Rows are points. The window is the flat piece filled in between its corners: a triangle in 3 columns, a solid with four corners in 4, and so on. A path goes straight from each point to the next, and from the last back to the first. List the points from which the path goes on through the window.
In the rows, zero is written as 128.

Window:
[[105 124 123 140]
 [ 93  85 147 140]
 [204 106 156 125]
 [118 118 162 141]]
Path:
(1): [141  95 164 118]
(2): [194 106 153 111]
(3): [190 107 159 166]
(4): [116 107 135 183]
(5): [ 95 114 132  98]
(6): [175 106 155 114]
(7): [195 106 154 168]
(8): [ 67  96 141 186]
(9): [ 55  99 152 112]
(10): [149  93 149 114]
(11): [152  94 136 159]
(12): [150  89 156 148]
Through the window after points: 2, 4, 6

Window:
[[133 163 119 146 134 141]
 [120 136  72 167  82 126]
 [104 125 123 200 112 129]
 [202  76 197  97 126 153]
 [145  78 202  55 125 161]
 [125  91  72 187 156 140]]
Path:
(1): [133 105  99 164 132 191]
(2): [114 140  95 175 124 160]
(3): [121 128  91 153 141 109]
(4): [165 121 123 163 133  90]
(5): [164 111 121 162 117 163]
(6): [170  94 165 125 118 175]
(7): [172  84 171 116 140  81]
(8): [158  93 177 117 144 123]
(9): [155  96 175 128 117 203]
(10): [145 136 109 174 117 198]
(11): [143 130 121 161 124 105]
(12): [155  86 139 120 114  91]
(13): [157  95 136 156 112 207]
(14): [138  93 140 137 105 164]
(15): [135  93 140 129 117 120]
(16): [127  79 104 154 161  73]
Through the window after points: 6, 16

Window, 9 rows:
[[118 168 113 171 175 173 140  58 118]
 [162 173 107 120  92 103 149 201 140]
 [164 186 159 116 229 110 207 159 114]
 [143 181 127  84 153 142 102 154 130]
 [158  51 136 121  91 200  64  94 149]
 [115  99 155 204  91  77  84  80 131]
 [143 102  97  51 149 146 138 141 139]
 [163  85 106 146 190 118 100 158 138]
 [106  80 122  91 130 199  99 161 128]]
Path:
(1): [148 129 122 126 142 108 119 121  55]
(2): [133 116 123 106 136 172 107 142  80]
(3): [105 114 127 123 143 154 108 132 208]
(4): [115 124 135 135 187 154 125 111 203]
(5): [152 120 130 127 176 147 126 104  85]
(6): [155 111 109 125 115 143  83 138  53]
(7): [116 100 142 131 153 139 125 131 207]
(8): [119 169 146 124 133 149 140 118 156]
(9): [143 145 119 121 125 150 128 111  76]
(10): [176 133 106 126 152 131 123 129  65]
(11): [151 144 132 142 163 114 121 134 170]
(12): [113 128 142 163 132 111 125 133 202]
Through the window after points: 2, 6

Window (11 x 11):
[[133 111  85 149 140  39 174 154 147 145 170]
 [175 149 136  92 157 143  49 103 109 122  81]
 [117 104 140 103  57 172 102  80 153 145  70]
 [127 128 175 103 101  89  63 135 128  56  74]
 [126 101 160 124 179  88 200 132 136 138 145]
 [ 70 125 122  42 119 146  73  82 129 143  78]
 [117 125 113 122 158 128 163 173 193 124 167]
 [138 154 116  79  83 126 136 103 117  48  59]
 [ 75 136 129 121 106 177 100 114  83 134 101]
 [133  51 104  96 136 100 198 200 118 148 167]
 [136 150 141 105 125  75 210 202 147 176 161]]
Path:
(1): [102 116 109  87 138 128 124 136 139 162  55]
(2): [120 124 119 111 132 116 125 160 145 127  98]
(3): [127 138 140  96  98 120 115 118 124 111 152]
(4): [123 118 139  94 108 103 134 119 118 121 164]
(5): [117 107 107 111 139 111 141 153 140 168  33]
(6): [106 115 104 112 155 116 135 144 152 144  58]
(7): [116 126 132  85 106 124 141 120 131 141 167]
(8): [114 136 144  79 104 122 114 110 131 126 144]
Through the window after points: 8

Window (14 x 14):
[[129 107 124 127 211 173 139 201 103  89 164 177  98 141]
 [151  76 108 139 153 168  55 126  93 106 166 137 102 136]
 [ 83 132 103 126 117 184  91  93 126 189 186 108  73 182]
 [127 158 204 105  78 119 132  96 144 121  73 115 170 134]
 [ 91 141 177 171  59 166 173  67 161 108 114 107 187 111]
 [131  44 168 134 142  87 153 119 123  97 143 155 112 135]
 [176 116 119 119 165 179 125 104  96 148 216 170  92 143]
 [136  98 134 100 175 105 137  97 165  54 135 138 112 103]
 [144 134 131 130  96 223  92 133 104 167 208  76  18 148]
 [123 148 127 141 137 156  95 143  97 133 249  97 103 161]
 [106 144 149 160  75  79 149 100 152  73 123 201 141  97]
 [142 131 168 158  88 130 126 118 210 150 117 117 159 121]
 [116  90 138  83 101 138 138 142 143 114 155 152 155  91]
 [150 119  74 143 114  97 181 133 115  81 136 149 141 139]]
Path:
(1): [123  99 142 122 117 149 127 118 133  86 169 156 102 155]
(2): [144 101 150 112  99 145 126 112 157  91 131 150 131 140]
(3): [111 123 135 137 172 116 130 111 107 147 129 125 119  83]
(4): [113 112 118 132 172 132 110 136  95 181 166 123  90  75]
(5): [153 103 135 107 111 142 127 136 144  76 175 162 112 166]
(6): [131 115 148 133 102 160 122 111 146 103 149 136 131 139]
(7): [112 120 128 161 151 124 124 108 115 159 137  94 128  84]
(8): [117 129 142 142 120 123 146 103 112 133 124 115 134 105]
(9): [143 119 159 122  75 155 130 118 174  67 144 154 159 176]
(10): [115 117 148 120 101 152 155 125 150  96 162 144 127 161]
(11): [128 135 142 144 145 110 136 114 119 141 133 144 122  73]
(12): [128 125 143 136 133 115 127 111 140 135 130 117 134 102]
(13): [139 115 145 114  81 171 133 115 180  73 149 158 124 191]
(14): [130 108 131 100  99 168 110 128 140  93 184 138 119 157]
(15): [123 127 144 142 146 128 140 131 109 169 154 108 103  72]
(16): [124 121 122 139 145 154 124 106  87 132 155 110 115 102]
Through the window after points: 6, 8, 12, 14

Window (14 x 14):
[[153 104 128 124 165 193 249  64 136 145 124 143 189 141]
 [ 90 198 113 148 154 117  58 104 116 113  81  58 144 166]
 [142 110  86  30 146  68 112  98 162 104 228 130 101  85]
 [211 118 124  96 136 106 111  62 168 117 191 157  86 122]
 [124 148  99 101  68 107  55  99 135  44 184  85 173 165]
 [183 117 149  98  81 124 198 148 144 154  93  70  71 207]
 [182 126 112 167 159 181 189 121 152 161 137 145 207  84]
 [110  93 138 128 118  83 149 139 145  93 120 138 100 169]
 [148 159 156  94 130 126 133 135  99 120 152 143 120 161]
 [177 136  58  82 139 144 195  88 161 136 149 206 162 120]
 [136 155 151 115 161 166 132 133 198 107 130 121 131 146]
 [130  70 110 111 140 198 138 135 135 120 130 152 110 130]
 [ 55 230 104 194 126 142  87 118 117 112 150  78 111 176]
 [ 52 103 146 104  82 133 115 117 148 159 128 151 128 157]]
Path:
(1): [152  88  99 123 174 108 128 112 142 141 143 152 147 193]
(2): [151 106 112 114 142 115  90 119 149 137 193 110 181 225]
(3): [136 163 119  99 112 156 156  99 147 115 121 129 102  84]
(4): [102 148 151 122 101 157 146 126 141 108  96 131 110 101]
(5): [149 122 113 132 135 136 142 109 140 132 146 130 156 178]
(6): [120 115 113 117 144 134 131 113 150 133 154 137 141 186]
(7): [130 135 130 101 110 133 149  99 133 111 132 132 117 125]
(8): [112 146 128 114 116 132 126 124 142  97 123 118 109 120]
(9): [151 128 113 119 133 111  94 137 148 143 173 117 128 210]
(10): [147  89 113 106 201 108 170  92 162 159 156 127 171 200]
(11): [156 138 133  93  56 166 134 125 124  85 128 158  99  87]
(12): [150 161 127 118 137 135 159  88 144  82 112 126 101  81]
(13): [155 130 117 124 143 144 125 127 156 135 162 122 142 175]
(14): [113 110 128 116 139 123 131 125 148 147 154 109 153 199]
(15): [116 155 110 100  98 136 142 124 126  83 116 127 107  87]
(16): [134 125 139 110 101 137 142 115 150  97 141 128  90 119]
Through the window after points: 16

Window:
[[145  92  81  91 130 189  72 142  97  60 155  37 148 105]
 [175 168 164 143 166 131 105 189  87 139 175 179 123 163]
 [101 143 120 137 154  74 126 123 149 139 131 195 174 114]
 [147 131 124 140 145  67 153 113 187  94 116  96 136 143]
 [188  99 131 122  86 143 147 183 211 160  79 200 158 115]
 [106  73 104 182 162 127  76 150  65  82 152 106  86 146]
 [115 124 118 123  28  99 130 108  84 137  82 136 132 109]
 [128 108 101 166 108 148 186 173 187  88 182 111 148 132]
 [149  93 147  45 137 161 142 112 133 105 140 144 113 134]
 [195 114 145 117  98 169 173  87 156 195 113 145 119  99]
 [126 134 124 100 134  83 189 194 165 209 113 181 155 131]
 [141 117  48 111 118 129 137 125  57  92 125 140  81  97]
 [ 91 152  94 124  89 106 109 149 174 142 111 147 104 111]
 [ 88 148 130 193 213 155 116 178  99  72  85 156 113 154]]
Path:
(1): [123 100 153 132 151 113 143 151 105  86 150 145 111  66]
(2): [126 122 163 131 123 123 139 190 164  77 108 148 115  56]
(3): [150 117 103 132 132 118 140 132 148 148 112 147 143 167]
(4): [126 125  67 137 109 123 122 100 162 120 120 151 135 207]
(5): [138 131 138 137 141  96 148 151 159 106 124 114 128 104]
(6): [121 125 147 138 146 116 133 166 127  94 142 139 112  93]
(7): [120 128  79 145 126 132 117 150 111 118 104 144 145 176]
(8): [144 142  44 111 106 148 123 113 127 135 113 113 118 185]
Through the window after points: 2, 4

Window, 14 rows:
[[123  85  97 191 134 184 152 104 135 122  68 158 154 117]
 [150 130 172 166 101 161 131 192  92 122 104  97 188 130]
 [138 130 138 182 136 117 131 137  67 118 109 153  57 118]
 [190 132 126 124 121 140  55  42 138 128  84 158  35  97]
 [195 128 100 135 171 102 151 170 103 107  52  96 161  91]
 [109  40 137 118  95 141 152 179 101 195 160 125 200 139]
 [ 67 209 185  80 160 151  68 109 121 136 153 196  83 119]
 [150 124 140 146 128 120 201 190 152 117 191 177 192 148]
 [ 92  82 183 142  97  83  74 155 143  88  66  96 126 110]
 [122 120 132  75  87 140 107  80  93  90 110 138 123 136]
 [103 138 151 138 201 142  85  42 134 117 188 124 139  82]
 [128  30 162 112 122 218 139 159 100 132 154 182  58 153]
 [104 143  88 153 130 131  68 139 150  86 146 132 124 103]
 [ 87 211 138  93 124 131 109  75 167 116 125  84  98  92]]
Path:
(1): [128 131 119 146 152 128 103 136 125 124 125 115 124 157]
(2): [118 122 148 143  91 150 115 149 112 108 127 147 139  69]
(3): [129 113 164 118  90 138 113 149 103 107 110 153 140  39]
(4): [135 123 145 146 128 136 102 123 120 118 107 117 117 144]
(5): [130 113 152 138 159 136 105 142 120 121 120 127 113 188]
(6): [130 103 141 134 112 155 123 132 104 119 123 175 120  65]
(7): [ 90 120 146 143 113 151 148 135  99 119 128 187 150  40]
(8): [117 127 131 131 142 143 122 138 128 116 122 113 127 167]
(9): [133 127 128 153 163 127  86 114 154 130  89 108 120 197]
(10): [119 107 144 125 105 143 124 127 110 106 123 150 123  57]
(11): [133 109 162 119  86 163 159 158 112 109 163 173 110  46]
(12): [120  89 132 139 148 151 105 119 119 133 105 135 114 180]
Through the window after points: 1, 3, 9, 11

Window, 14 rows:
[[121  90 117 129 137 110 132 111 194  88 155 146 109 159]
 [128 126  88  79  85  75  93  72  50 105 103 142 167 189]
 [128 113 142 148 120 142  83 123 109 125 100 160  78 109]
 [179 111  77 111 232 190 101 154 181  95 130 156 110  93]
 [158 150 165 113 162 129  89 118 153 164  89 146 119 122]
 [176 112 124 196  18 170 100  87 159 102 153 128 146  94]
 [143 117 202 107 116 212 132 107 157 114 144 166  91 160]
 [116 140 150 122 136 180  83 150 178 115 113 110  97 176]
 [158 171 135 111 103 164  92  21 117  52  74 165  75 129]
 [133  74  73 168  61 120 190  48 119  31  57 177 186 126]
 [220 149  85 171 190 137 179 155 107 123 116 184 120 150]
 [172 115 118 108 144 108 134 177 126 154 133  70  97 103]
 [115 173 119  95  99 151 130 139 148 123 146 172 122 147]
 [115 139 135 170 171 157 128  94 118 155 125 120 123 110]]
Path:
(1): [161 113 101 160  69 163 112  88 151 125 118 148 123 125]
(2): [153 109  85 146 114 160 110  84 164 144  88 120  96 133]
(3): [151 123 139 133 126 138 116 114 127  92 126 149 125 126]
(4): [151 122 162 130 134 133 135 126 123  69 148 156 145 117]
(5): [142 125 123 112 115 157 115  95 126 133 111 151 107 171]
(6): [141 102 106 129 106 156 125 112 157 146  98 134  74 137]
(7): [163 136 135 134 126 120 109 139 115 102 149 117 147 108]
(8): [141 180 167 135 126 139 118 141 109  47 118 136 128  92]
(9): [161  95  82 135 106 139 135  90 150 188 122 155 102 191]
(10): [165  92  88 149 130 170 143  66 177 187  85 165 110 156]
(11): [120 169 162 119 104 107 104 123  84  52 137 131 125 135]
(12): [151 122 150 166  80 144 112 108 134  71 137 134 141 100]
Through the window after points: 4, 6, 12

Window (14 x 14):
[[ 93 153  90 113 121 141  92 197 125  80 122 111 178 182]
 [170 140 135 161 229 120 175 101 118 144 108  88  99 135]
 [157  88 118 122  85 143 166 163 170 133  93 182 169 120]
 [ 87 164 152  42 162 102 118 194 106  75 126 151 203 159]
 [114  99 127 100  91 153 100 185 159 148 144 148 131  77]
 [193 188  97 161 170 106 135 135  85 121 118 123 117 114]
 [103 154 172 113 126 120  75 169 124 120 102 157 199 167]
 [145  75 136  77  52 157 131 113 139 126  94 172 116 124]
 [ 77  79 134 116  63  98 156 128 144 132  92 171 140  96]
 [142  84 143 137  70 151 153 171  94 132 136 128 156 120]
 [ 91 141 157 108 121 110 104 176 153  72 186 172 155 162]
 [196 106  94 151 168  87 129 103 117 139 144  81 155 117]
 [150 108  67 176 239 117 121 111  67 148 180 136 144 136]
 [103 201 125  98 137 143 131 136 122 117 146 126 208 159]]
Path:
(1): [161  96 125 138 145 171 118 121 116  78 126 117 171  91]
(2): [142 118 135 169 130 141 119 157 157  71  76 129 196 103]
(3): [138 111 120  96  97 130 151 161 125 154 135 168 146 147]
(4): [166 123 104 123 123  79 153 152 148 199 167 153 145 172]
(5): [118 118 126 129 169 155 125 135  90  64 124 114 146  97]
(6): [124 106 129 138 128 178 124 152 147  84  86 114 184  93]
(7): [149 135 100 111 127  93 138 140  99 166 146 154 122 158]
(8): [119 147 111 106 111  98 147 162 112 201 116 143 132 158]
Through the window after points: 2

Window, 14 rows:
[[123 178  96 132  86 142 140 155 108 123 157  21 149  96]
 [139 141 144 108 125 167 202  93 100 142 164  68 145  76]
 [137 111 145  72  98 107 131 163 130 162  83 160  67 135]
 [120 117 171 113 124 148 144 156 130 103  95 155 117 153]
 [ 91 148 105 131 160 106 118 137  96 142 162  53 125  91]
 [143 147 128 130 126 108  89 160 150 160 204  74 111 138]
 [145  81 106 110 101 143 123 150 118 133 128 172 125 118]
 [144 170  85 169 115 120 102  98 178 166 139 181  87 136]
 [ 96 111 145 148  71 123 182  94  99 135 153  53 158 105]
 [152 134 152 135 107 102 132 170  95 118 143 161  72 112]
 [116 142 125 108 118  84 139 192 165 140 148 159 116 108]
 [108  88 106 148  91 190 196  84 164 111 145 161  45 120]
 [150 109 152  75 104  94 109 135 149  86 104 159  97 105]
 [152 124 113 173 140 124 179 130 123 144 148   7 146  80]]
Path:
(1): [108 128 148 143 105 139  90 129 137 147 151 137 115  73]
(2): [117 129 135 119 113 116 125 178 157 146 136 136 107  92]
(3): [132 142 114 107 118  87 165 144 135 117 154 146 124 140]
(4): [150 121 103  79 114  95 144 122 111 104 161 130 109 156]
(5): [112 127 162 152 103 132 112 156 171 144  96 140 111  56]
(6): [128 124 148  98  92 125 122 160 138 157 110 129  89 106]
(7): [143 126 106 102 121 106 157 136 112 122 126 124 102 148]
(8): [139 142 101 104 129 112 155 131 107 127 155 132 119 138]
(9): [114  99 134 152  85 139  97 130 167 156 121 103  80  58]
(10): [119 126 153 132 116 138 142 135 122 137 137  97 125  82]
(11): [150 135 111 118 113 119 176 122 119 129 159  96 115 122]
(12): [101 105  65 119 114 126 221 116 108 100 138 116  95 164]
(13): [127 116 151 149  88 159 135 107 155 142 146 128  95  88]
(14): [118 150 148 139  91 165 105 149 132 152 131 128 130  74]
(15): [121 131 103 109 132  90 134 128 126 129 149 134  88 146]
(16): [139 138  99 125 116 107 161 135 129 135 152 102 105 132]
Through the window after points: 2, 4, 6, 10, 12
